Each row of a before or after table is a point. The points were changed in one or more steps. Then noise was added and the rows were shuffled. The steps act on how far a point lies along the listed directions, d1 being the first. Write out the steps. A step turns or swaps two directions, mirrors them in a line or flattens them onto one, adds a multiple of one to another, or multiplies one. Angles are multiples of 10 degrees, from the lower direction toward the higher: turns from -170 to 170, lines from 10 to 170 but not 90. Use the fewest steps. Two steps may share a direction if one is a turn and the other turns, adds or multiplies; they go together, in the order done. Otherwise the lowest direction goes first.

Directions:
(1): +0.67 +0.22 -0.28
(2): +0.16 -0.72 -0.18
(3): -0.32 +0.10 -0.68
Before:
0: -0.70 +0.60 -0.20
1: +0.43 -0.02 +0.07
2: +0.22 +0.28 +0.03
3: -0.07 +0.63 -0.23
4: +0.39 +0.64 +0.11
5: -0.30 -0.26 +0.33
6: -0.42 +0.08 -0.01
7: +0.27 +0.05 +0.52
8: +0.20 +0.69 +0.10
9: +0.28 +0.34 +0.12
After, 10 rows:
0: +0.16 +0.79 +0.04
1: +0.30 +0.52 -0.01
2: +0.45 +0.23 +0.35
3: +0.08 +0.68 -0.01
4: -0.67 -0.03 -0.02
5: +0.15 +1.39 +0.04
6: -0.33 +0.87 -0.14
7: +0.01 +1.20 +0.06
8: -0.28 -0.45 +0.05
9: +0.06 -0.89 +0.27
Steps: add -1.5 times d1 to d2; turn d1 and d3 by 30 degrees

Directions:
(1): -0.20 -0.65 +0.67 +0.11 -0.46 +0.13
(2): -0.29 +0.35 +0.53 +0.59 +0.47 -0.30
(3): -0.39 -0.49 -0.24 +0.05 +0.66 +0.51
(4): -0.57 +0.18 -0.47 +0.53 -0.53 +0.15
(5): +0.71 -0.30 -0.19 +0.71 +0.03 +0.07
(6): -0.20 -0.50 -0.32 -0.02 +0.07 -0.87
Before:
0: +0.25 +0.42 +0.31 -0.80 -0.11 +1.51
1: -0.32 -0.04 +0.37 -0.40 +0.25 -0.64
2: -0.03 +0.00 +0.66 -0.34 -0.06 -0.76
3: -0.70 -0.12 +0.23 -0.12 +0.21 -0.54
4: -0.05 -0.13 +0.38 -0.06 +0.54 +0.09
5: +0.06 -0.11 +0.46 +0.40 +0.37 +0.55
6: -0.50 +0.18 -0.22 -0.24 +0.58 -0.84
7: -0.19 -0.61 -0.26 -0.82 -0.12 -0.46
8: +0.34 -0.31 -0.20 -0.32 +0.14 -0.23
9: +0.36 -0.12 +0.09 -0.19 -0.46 -0.17
10: -0.68 +0.43 -0.30 +0.25 +0.32 +0.05
After:
0: -0.08 -0.20 +0.30 -0.15 +0.48 +0.04
1: -0.60 +0.66 +0.01 -0.44 +0.46 -0.18
2: +0.39 -0.10 -0.17 -0.28 +0.10 +0.05
3: -0.46 +0.32 +0.61 -0.62 +0.28 -0.28
4: -0.87 +0.38 -0.25 +0.05 +0.16 +0.08
5: -0.27 -0.20 -0.24 -1.06 +0.01 +0.31
6: -0.79 +0.29 +0.44 -0.42 +0.21 -0.17
7: -0.14 -0.16 -0.02 -1.03 -0.19 +0.14
8: +0.37 -0.09 +0.19 -0.13 -0.37 -0.15
9: -0.14 +0.39 +0.91 -0.46 +0.02 -0.43
10: +0.12 -0.53 +0.20 +0.44 +0.41 +0.29
Steps: turn d1 and d4 by -10 degrees; add -0.3 times d3 to d2; multiply d5 by 1.6; multiply d6 by 0
